Rows are points. Any point is a mix of the corners, with weights that add up to 1. It lies inside the corners' shape when no weight is negative. Is each point inside? If not, which corners have a negative weight?
In the rows, 128 means zero.

Corners:
(1): [155 218 104]
(2): [117  45 152]
(3): [105  85 188]
(4): [ 95 179  91]
Points:
[132 136 127] -> inside
[111  82 160] -> inside
[134 164 134] -> inside
[124 109 145] -> inside

Corners:
(1): [ 82 124 105 156  61 105 122  94 127]
(2): [146 144  18 149 125 161  36 143 134]
(3): [155 100 184 103 171  64 153 104 183]
(4): [114 181 136 196 131 137  77 108 115]
(5): [ 94 133 109 145 145 113  94  77  60]
(6): [129 171 116 107  94  86 129 156  94]
(7): [236 159  24 170 120 195 118 104 102]
(8): [ 76  85 171 119 159 101 190 145 127]
(9): [ 90 124 196  28 154 127 180 108 170]
(10): [ 91  42 229  34 119  97 103 135 128]
Points:
[109 125 123 132 138 117 125 108  99] -> inside
[107  81 205  41 127  82 191 119 125] -> outside (2, 4)
[106 127 113 131 123 131 121 117 101] -> outside (3)
[154 144 127 151 159 161  52  98 127] -> outside (1, 6, 8)
[117 154 132 155 131 131  99 110 119] -> inside
[133 121 112 104 112 124 126 128 141] -> outside (4, 5)
[108 115 160 121 135 108 166 118 117] -> outside (2)

Corners:
(1): [249 142 134 130 122 136  90 122 104 137  82 144  99 174]
(2): [108 103 142 154 119 123 112 148 123 131 211 106  75  78]
(3): [126 104 143  94 134 146 197  81 124 147 132  99 109  67]
(4): [104 136 136 145 112 123 169 108 164 112 119 149 118 169]
(5): [115 197 165 166 134 119 116  90 109 138 125 110 150  20]
(6): [104 196 131 141 139 133 105 120 163 131  66 108 127 110]
(7): [190 102 123 175 132 144 121  82 123 154 208 113 151 134]
(8): [133 159 155 131 132 114 119 144 117 141 139  97 142 124]
(9): [154 138 171  64 169 139 114  91 151 120 113 179 149 162]
(10): [ 96 119 153 139 151  72 106  44 123 112 144  96 101 174]
(11): [152 139  55 132 139 140 191 123 140 115  89 173 130 164]
(12): [105 102 148 154 134 147 118 140 103 128  83 145 152 100]
(13): [100 133 148 151 168 138 138 129 131  85  80 127 113 162]
(14): [176  93 107 143 156 116 155 136 163 125 104 154 129 140]
(15): [115 103 136 154 108 135 103 121 134  69 163 132 162 143]
Points:
[145 128 124 136 145 126 140  97 133 128 109 136 113 140] -> outside (8, 15)
[146 139 132 146 134 144 118 122 127 122 118 133 133  92] -> outside (4, 8, 10)
[134 142 133 135 137 135 121 112 119 124 121 124 124 118] -> outside (4, 14)
[124 144 136 138 135 131 131 115 141 126 108 124 123 122] -> inside

Corners:
(1): [110 133 179 148 184 220  61 159 148 170 144 160 129 188 158 138 116 104
 163 117]
(2): [ 75 117 188 188  96  69 159  43 131 131 144  82 139 127 118 151 121 149
 139  92]
(3): [118 118 123 177  73 138 150  90 119  84 180  18 111 187 155 114 126  87
 115 100]
(4): [105 148  68  66 128 157 150 150  95  80  88  94  97 100  87 189 113 203
 118 142]
(5): [ 98 136  98 172 101 114 120  80  97 122 119 107 137 167 180 104 125 141
 131  67]
(6): [127 118 147  96  68  91 169  80 109 139 132 113 122 159 123  97 117  67
 109 102]
(7): [158 134 175 161  94 120 150  96 102 138 152 133  95 131 160 145 154 168
 100  93]
(8): [145 132 104 103 143  93 128 155 104 149  58  57 103 134 154 170  72 167
 124 126]
(9): [133 130 102 114 151 117  87 191  58  94 131 123 120 106  93 192  75 124
 154 104]
(10): [148 113 150 165  62 103 145  54  96 159 146 114 150 163 125 155 121 147
 147 182]
(11): [122 128 195 117 116 209 125 127 114 111 148 156 127 128 159  86  39 112
 225 148]
(12): [131 141 106  73 181 126 134 197 148  98 129  87 182 133 138 204 136 198
 160 105]
(13): [101 152 127  71 173 102  52 143  82 124 149 109  72 122 148 136  99 189
 117 138]
(14): [114  38 144 187 101  85 159  68 128 108 151  91  97 162 164  98 161 121
 139 118]
(15): [141 150 111 108 206 122 119 131 141  10  70 156 150 125 152 177  61 169
 132 144]
(16): [122 131 129 173 111 185  60 179 196 137 156 175 108 104 165 121  87 114
 183 121]
(17): [164 137 172 134 171 207  79  59 151 173 153 163 113 109 121 144  81  74
 249 141]
(18): [ 84 111  93 115 153 122 121 163 114 116 155 111 129 124 204 246  95 159
 100  93]
(19): [115 102 177 170  86 150 129  81  93 151 150  60 155 104 162  98 169 102
 107 131]
(20): [120  75 145 118  35 104 120  81 104  61 112  41 129 171 164 171 145 144
 122 100]
(21): [139  84 175 154 144 212  81 108 147 187 187 168 139 127 130  89  36 134
 152  90]
Points:
[116 116 141 142 101 122 129 107 114 132 142  96 113 139 144 141 131 133
 145 121] -> outside (15, 21)
[122 110 136 143 101 133 139 103 123 110 130  99 130 145 146 147 116 125
 138 109] -> outside (13)
[126 105 161 125 105 152 132 125 119 161 153 131 129 125 142 155 104 129
 160 120] -> outside (3, 5, 13, 15)
[125 126 132 135 119 141 108 137 130 123 139 127 120 127 141 142 102 127
 150 115] -> inside
[105 120 114 142  90  78 134 131  89 113 132  66 111 147 156 166 161 152
  93 105] -> outside (11, 15, 17, 21)

Corners:
(1): [108  75  74 160 128 132 113 133 188 171 124 178 176 198  83 138 169 195
 104  80]
(2): [141 148 210 134 183  61  91 168  90 184  68  86 128  50 145 140 129 157
 111 115]
(3): [ 95 193 124  64 120 110 158 179 141 120 146  75 146 132  82 137 112 118
 113 178]
(4): [165  99 136 119 137 134 171 161 130  75 161  70 163 190 107 153 117 115
 130 153]
(5): [107  99 142  19  99 140 152 101 108  66 113 100 148 131  95 120  80 147
 147 162]
(6): [127 140  80 230 115  93 122 103 203 140 162 168 121 174  96 136  90 204
  99  90]
(7): [ 77 161 140 120 176 168 154 144 117  80 132  70 204 115 129 162 116 138
 155 167]
(8): [122 121 112 203 111 121  75 100 166 166 120 139 145 170  85  70 154 169
 128 123]
(9): [ 82 122 169 101 105  90 133 157 138   7 128  86 147 123  85 136 116 107
 155 175]
(10): [171 210 168  92 178  96 100 156  86 103  96 136 108  47 162 111 150  76
 154  90]
(11): [ 82 130 150 198 111  74 123 134 120 183 119 202 153 186 112 136 123 144
 117 116]
(12): [119 141  79 207 102 110 114 144 105 125  87 143 176 134 114 122 147 191
  86 122]
(13): [104 167 168 127 160 101 137 197 115 143  62  75 101  65 191  95 142  96
  93  92]
(14): [157 162 125  97 186 105 122 201 123 155  95 134 145  44 205 118 106  93
 145 170]
(15): [ 98  77  63 215 174  97 112 113 115 155  83 136 118 175  84 122 115 161
 133 114]
(16): [118 138 142 112 123 123 214 127 119 107 128 115 127  93  90 148 177 124
 159 192]
(17): [165 173 164  87 161  82 174 152 116 137  48 100 161  64 120 111  96  83
 148  99]
(18): [ 80 145 116 100 112 120 173 177  86  88 157  71 152 110 131 139 117 132
 219 147]
(19): [ 93 160 166 111 120 181 167 210 115  87 126 110 142 135  58 146  93 146
 156 172]
(20): [121  84  91 201 100  98 112 116 144 158 148 150 148 111  74 110 134 127
  79  71]
(21): [120 131  72 211  76 147  75 117 172 158  97 151 139 178 101 182 142 142
 114 110]
Points:
[112 128 123 153 126 116 118 147 127 124 119 120 150 136 114 123 118 146
 140 117] -> outside (3, 16)
[122 143 118 153 151  98 131 150 136 135 110 125 148 126 130 134 148 135
 139 123] -> outside (5, 19, 20)
[128 133 127 133 127 107 129 147 130 129 110 114 134 123 106 122 128 137
 127 127] -> outside (7, 11)
[123 130 131 142 127  91 122 142 130 122 107 121 138 119 119 127 131 129
 126 127] -> outside (7, 19)
[108 132 129 136 121 115 136 139 128 112 117 116 147 136 101 132 123 147
 130 126] -> outside (14)
[ 87 139 119 174 150 118  87 175 107 106  77 135 137 120 174 142 114 171
 121  97] -> outside (3, 4, 8, 16, 17, 20)

Corners:
(1): [157 184 163 116 140  64 140 164 178  93 151  99  95 144 119 113 129  73
 132 170]
(2): [144 156  74 154 205 144  80  71  76  53  89 181 152  64 109 165  81 143
 194 139]
(3): [179 121  97  96 146  91 128 152 100 131 131 154 163 183 174  89  92  64
 133  27]
(4): [100 149 186  91 119  84  57 163 157 109 132 179 128 101 161  98 172 127
 146 168]
(5): [187  75 152 154  75 142 205 122 137 144  61 133 135 118 115 161 184 117
 119 102]
(6): [146 140 155 172  95 164 117 106 106  79 182 133 146 184 169 114  54 102
 137 116]
(7): [105 156 145 106 103 117 148 132  58 165 167  95 152  97 175  87 134 145
 116 171]
(8): [110 151 136 166 109  50 120 109 128 119 151  64 171 213 107 111 186 109
 211  89]
(9): [ 94 117 176  85 164 160 150 134 108 200 207 112 108 148 209  71 117 155
 115 148]
(10): [ 96 104 124 126 130 114 152 104 152 148  77  61  50  80  97  80 148 121
  33 156]
(11): [147 114 158 130 132 106  65 204 128 144 165 139 161  77  97  78 154 144
 114 249]
(12): [129  53 136 117  90 119 121 156 122  86 117  79 103 139 135 141 184 155
 163 164]
(13): [114 173  90 111 155 188  91 104 186  98 120 192 183 124 169 118 149  27
 187 100]
(14): [ 94 125 122 105  52 160 162 165  69 159 126 158  44  99 138 187 138 147
 116 134]
(15): [146 112  95 137 102  96 133  98 151 154 128 115 167 144 128 100  90 142
 174 102]
(16): [114  88 157 128 111  91 160  93  98 140 141 125 189 137  89 151  39 141
 105 108]
(17): [161 114 129 138  90 177 104 118 145 100  14  67  86 141  93 171 147 114
 116 178]
(18): [118 120 133  80  79 138 196 151 101 100  98 167  90 139  90  90 171 119
  65 129]
(19): [ 83 141  64 161 109 129 189 107  93 164  65 171 166 128 160 128 126 126
 101 153]
(20): [172 155 111 134 137 145 106 173 165  97 137  71 172 149 164 127 158 152
 147 107]
(21): [142 108 108  98 144  49  83  56 127  89 175 169 167 119  80 119 112 122
 103 173]
Points:
[144 111 160 118 116 150 127 154 162 112 116 128 135 135 109 146 143 122
 170 118] -> outside (3, 6, 7, 10, 19, 21)
[135 126 128 129 125 123 118 125 131 123 121 119 137 132 139 123 129 113
 137 130] -> outside (18)
[139 133 138 129 129 137 123 126 124 106 132 123 146 133 147 105 122 117
 115 147] -> outside (8, 14, 15)
[132 139 139 145  84  67 117 149 123  93 153 140 157 139 121 126 171 144
 185 151] -> outside (3, 9, 10, 13, 16, 17)
[132 120 129 126 113 128 148 114 126 113 106 134 120 136 128 145 138 111
 122 114] -> outside (7, 11, 15)
[116  99 111 119 109 106 125 109 104 130  85 143 132  98  97 122 147 125
 118 147] -> outside (1, 6, 9, 20)
[136  93  83 143 119  62 174  96 123 133 115 151 156 130  71 122 125 110
 150 105] -> outside (4, 6, 7, 9, 17, 20)
[129 122 114 129 107 126 149  95  96 122 139 125 149 160 138 136 111 124
 146 100] -> outside (1, 4, 10, 11)

Corners:
(1): [111 103 120 115 223 127 141 115  90 123 128 111 137 130 134 148  91 111
 122 116]
(2): [100 143 122 128 105 126 107 144  92 118  96 113  98 101 126  51 106 123
 120  94]
(3): [134 147 137 108 107 105 138 124 133 120 102 116 100 115 121 107 209 104
 147 112]
(4): [124 124 107 110 134 138 108 105 127 159 106 134 107 114 131 102 118 114
 144 105]
(5): [134 147 150 135 167 124 131 114 141  98 240 142 149 144 113 119 111 133
 118 118]
(6): [124  78 104 138 115 138 130 130 139 123 111  93 139 103 113 138 106 126
  60 103]
(7): [ 26 128 118 119 102 149 111 134 100 133  93 130 114 107 131 135 117 145
 111  99]
(8): [104 151 163 110 100 151 128  96 140 135 123 147 125 116 112 145 135 153
  55 106]
(9): [140 157 117  34  94 133 149 154 154 151  96 114 124 111 177 141 137 145
 156 119]
(10): [143  80 112 112 124 137 110 137 142 120 125 128 124 124 133 146 147  71
  62 147]
(11): [131 133 135 158 208 126 114 140 119  79 123 136 149 105 129 161 101 136
 137 163]
(12): [136  90 141  99 109  94 142 131 102 147 110 119 101 143 176 137 113 131
 154 156]
(13): [135 143 117 106 122 121 127 139 135 147 108 103 148 153 132 119 151 153
 136 118]
(14): [119 146 127 134 129 144 106 108 126 151 159 114 141 128 202 114 173 121
 116 112]
(15): [124 101 107 109 119 130 119  88 149  90  94 119 122 124 112  89 144 152
 119  99]
(16): [123 125 120 137 128   7 129 104 150 125  93  89 138 125 128 114  99 144
  87 100]
(17): [115 168 246 128 109 135 140 140 143 162 143 103 137 115 129 103 132 115
 140 112]
(18): [156 148 133 133 124 134 144 129 121 124 188  88 163 120 147 124 142  96
 138 213]
(19): [118 147 135  83 107 106 107 116 113 128 111  87  34 130 122 139 102 135
 120 104]
(20): [126 133 114 142 202 125 186 130 138 113 106  96 144 162 124 113  99  85
 134 125]
(21): [126 132 150 134 187  91 132 137 125 110 132 126  75 121 134 110 145 166
 150 225]
Points:
[121 127 109 120 142 104 133 120 122 114 111 106 133 123 124 129 104 133
 120 115] -> outside (10, 14, 17, 21)
[121 137 131 125 132 126 121 118 129 137 137 113 131 125 160 118 144 123
 119 123] -> inside
[131 129 135 119 140 122 129 121 131 122 127 116 125 124 132 122 131 127
 118 134] -> outside (7)
[131 143 158 108 131 108 141 137 136 137 129 118 117 134 136 139 128 122
 138 152] -> outside (1, 2, 6, 14, 15)
[131 132 142 119 137 114 136 124 129 125 136 112 127 131 138 123 127 137
 123 132] -> outside (4, 7, 10)
[113 151 164 106 119 144 113 140 110 135 154 127 111 119 158 130 133 131
 126 149] -> outside (3, 4, 6, 15, 16, 20)
[121 129 132 124 144 126 125 121 131 117 138 120 121 119 127 122 127 120
 112 131] -> outside (12, 13)
[124 120 142 118 137 108 130 121 122 123 109 121 102 128 121 120 117 132
 117 125] -> outside (7, 9, 14, 18)

Corners:
(1): [ 96 116 121 188  85 105 133  83 187 104 155 141 157 162 146 100  98  70
  75 107]
(2): [112 122 134 128 159 114  86 150 141 136 100 172  90 168 131 149 112  91
 117 109]
(3): [169  71 120 109 107 169  96  82 145 125 137  74 164  59 103 156 142 169
 115  86]
(4): [173  46 218 134 172 208 137 117 183 155 112  83 115  56 152 202 150 140
  70 102]
(5): [ 99 106 126  99 146 122 110  56 160 143 141 160 145 161 133  98 154 133
 128 122]
(6): [122  78  98 123 105 125  81 155  98 178 128  92 149 168 195 103 153 142
 109 121]
(7): [143  92 191 119 137  81 135  87 121 112 125 114  89  72  64 132 105  65
  96 101]
(8): [ 78 145 184 134 187  51  65  78 157 100 152 137 141 112 146 113  87  85
  82 157]
(9): [120 188  93  88  95  91 137  85 129 142 113  80 144 206 155  82 106 182
  93 105]
(10): [150 108 157 162 225 101 134 119 154 116 129 107 109 125 119 149 113  89
 120  99]
(11): [130 101 155 188 119 117  97 136  91 125 112 152 126 106 150 139 116 108
 118  77]
(12): [135 108 167 120  89 138 162 125 136 114 130 145 174  85 108 135 126  84
  44  95]
(13): [ 79  97 146 142 113 123 120 138 119 107 112 125 138 133 112 137 141 118
 129 153]
(14): [147  85 108 143 130 120 160 100 187 138  93 124 135 111  96 102 154  72
  99 141]
(15): [ 73  95 148 127 128  68  90 100 112 113 121 100 183 132 143 146 156 128
  72  51]
(16): [110 157 148 119  90 152  75 102 145 104 103 109 149 137 117 126 176 111
 169  90]
(17): [117  85 133 161 140 177 116 147 161 173 151 163 115 114 145 119  75 120
 107  66]
(18): [162 103 186 151 148 120 147 102 162 120 109  73 191 130 103 127 130 120
  23 112]
(19): [146 161  83 152 108  97  75  93 202  89 167 118 109 147 112  80 184 146
 105 144]
(20): [ 85  96 140 104 183 175 127 106  97 114 114 142 110 112 130 133  89 123
  73  62]
(21): [124 156  78 249 114  66  89  98 131 182 185 100  50 143  79 122 112  25
 156 164]
Points:
[124 103 134 137 133 131 110 113 144 139 132 125 129 125 129 126 121 118
 106 102] -> inside
[132 102 139 135 145 128 111 113 141 130 126 113 131 120 128 136 128 117
 105 103] -> inside
[128 100 158 125 143 136 116 106 154 124 123 123 146 114 137 132 123 123
  83  94] -> outside (13, 21)
[118 113 137 141 113 128 111 113 135 126 123 117 134 119 122 128 127 110
 100 107] -> outside (5, 10)
[125 109 143 137 127 116 114 111 135 127 123 113 140 127 129 129 135 111
  93 110] -> outside (17)
[118 113 141 121 107 134 117 108 126 111 123 123 157 125 124 117 135 132
 102  77] -> outside (2, 4, 8, 14, 21)

Corners:
(1): [196  88  90 130 109 133 122 125 145 117 142 130 111 101 131 155 132 142
 174  95]
(2): [109 113 140 137 103 123 122 121 136 142 131 107 165  80 132 100 119 135
 121 121]
(3): [101 100 124 142  80  81 156 111 126 115 155 163 102 127  99 133 106 141
 145  97]
(4): [134 113 140 119 129 139 129 149 130 145 127  96 133 131 146 122 155 117
 109 180]
(5): [ 93 107 110 141  73  32 122  62 158 104 115 114 128 133 148 133 132 141
 137 110]
(6): [150 125  94 122 117 147 100 137 130 122 122 144 149 115 121 135 110 140
 116 114]
(7): [144 151  88 143 111 113 111 133 120 160 113 124 108 147 141 123 111 136
 121 141]
(8): [106  99 132 125 113 115 107 109 113 129 126 118 113 113 111 140 158 138
 145 102]
(9): [189 141 147 117 100 136 133 131 129 158 125 126 130 117 113 143 142 145
 123 100]
(10): [103 117 121 123  99 102 135  70 120 171 148 144 159 119 141  83 129 139
 106 112]
(11): [163 139 115 137 160 144 134 135 126 120 128 107 148 140 143 143 120 147
 154 150]
(12): [112 123 122 134 112  96 126 137 117 150 112 114 160 130 133 124 148 112
 129 117]
(13): [119 122 135 127 135 133 161 128 135 117  99 132 135 127 104 116 135 136
 140 173]
(14): [106 122 113 158 119 137 144 141 168 104 110 118 129 132 144 123 125 136
 127 111]
(15): [139 134 137 113 104 113 110 129 141 125 150 136 109 142 154  64 152  90
 136 176]
(16): [161  87 129  31 108 140 125 115 110 148 215 127 108  70 119 149 119 146
 196 100]
(17): [118  98 130 119  97  95 121  96 119 117 106 138 121 119 135 127 116  88
 141 108]
(18): [131 120 144 146 175 159 122 161 165 175 110 171 139 128 142  80 118 106
 100 132]
(19): [113 104 100 102 112 145 149 122 126 110 192 185 107   7 124 137 127 117
 112  86]
(20): [121 137 106 144 144 126 125 122 201 116 130 104 140 127 138  84 109  56
 106 152]
(21): [103 129 151 145 127 157 112 122 141 173 108 148 165 132 148 119 145 147
 135 180]
Points:
[107 114 129 124 102 111 125 114 136 140 141 132 128 103 135 111 131 118
 122 115] -> outside (1, 6, 11, 13)
[130 112 101 120 108 122 126 113 122 131 147 134 130  97 117 134 111 128
 147 109] -> outside (4, 5, 9, 14, 15, 18)
[130 124 120 143 118 118 126 126 141 131 114 123 134 140 134 118 128 128
 129 137] -> outside (16, 19)
[138 124 135 136 115 127 135 135 134 135 126 107 129 145 125 132 137 138
 151 153] -> outside (5, 6, 10, 17, 18, 19)
[125 117 118 128 109 117 129 117 138 125 132 124 130 117 133 124 128 128
 135 124] -> outside (18)
[142 125 115 123 116 133 126 135 133 140 138 112 141 138 138 113 128 132
 149 152] -> outside (5, 8, 9, 17, 18, 19)

Corners:
(1): [132 106 114 219  43 137 111  69  34 193  87 113 124 172 133 142 100  98
 202 100]
(2): [197 117 131 159 132 137 159  73 101 138 175 122  48 145 132 156 116 124
  85 124]
(3): [146 117 150 102 128 160 207 103  84 141 182 117 121 164 135 138 147  90
 138 190]
(4): [ 70 164  46  58 214 137 140 125 175  91 187  67 183 160 120  74 149 111
 128 156]
(5): [176 101 125  98 153 187 131  82 108 132 124 168 104 168 125 103 130 101
 149 137]
(6): [152 127  76 149  87 101 129 178  88 183  80 106 117 181 148 132 110  92
 140  23]
(7): [187 123 123 109 199  85 153 146  81 122 131  79  88  82 136  99 174  90
  74 144]
(8): [ 97 105  89 201  54 102  82 140  34 104 111 159  92 192  86  88 153 152
 145  70]
(9): [ 79 176 119  46 148  85  93 173 213 143 166  90 164 111 137 131 141 142
 130 179]
(10): [177 112  49 196 134 106 119 169  55 163  79 158 118 144 112 207  74 184
 168  43]
(11): [176 108 133 163 133 158 180  96 147 126 153 134 141 112 147 163 200 134
  69 170]
(12): [186 165 122 136 173 118 151 116  78 176 183 194 142 114 126 144 126  81
  36 189]
(13): [171 118 165 120 177 137 167 145 106 180 160  63 144 152 101  49 148 131
  58 163]
(14): [ 67 151 113  54 183  88  90 147 176  90 201 104 210 103  96  94 169 121
 157  70]
(15): [204 177 128 127 146 159 150 130  92 130 200  88  98 118 190 107 165 118
 132 154]
(16): [ 55 155 145   7 186  68 146 105 191 137 136 117 213 124 203 101 177 175
 129 121]
(17): [ 24 170 114  44 209 132 102 163 179 170 151  96 160 126 110 108 176 157
 113 120]
(18): [168 100  78 147  67 160  75 121  18 138 111 112 134 166 123 175  56 157
 105  93]
(19): [179  77 146 184 151 144 124 105 100 153 182 118  97 197 168 147 135 139
  87 179]
(20): [ 66 214 159  86 214  80 132 181 230  89 115  42 165  99 152 125 188 109
 138 129]
(21): [ 55 112 122 214  89 151 135 166  77 129 116 181 141 126 149 136  17 139
 180  41]
Points:
[154 112 103 126 129 129 128 115  86 154 136 123 127 155 121 133 128 123
 112 125] -> outside (15, 20, 21)
[ 96 136 128 116 141 123 113 142 131 117 122 121 142 126 143 135 145 136
 163 112] -> outside (2, 4, 6, 12, 13)
[127 130 109 121 144 122 127 133 113 141 131 123 147 140 129 131 134 127
 118 123] -> outside (2, 15)
[144 137 114 140 141 132 131 134 104 135 147 115 121 137 131 128 133 118
 119 126] -> outside (16)
[139 125 122 141 137 139 146 128  89 147 131 127 130 152 139 121 130 124
 119 129] -> outside (2, 9, 14)
[150 130 116 123 161 112 140 137 106 132 139 107 123 120 134 123 150 117
 107 126] -> inside
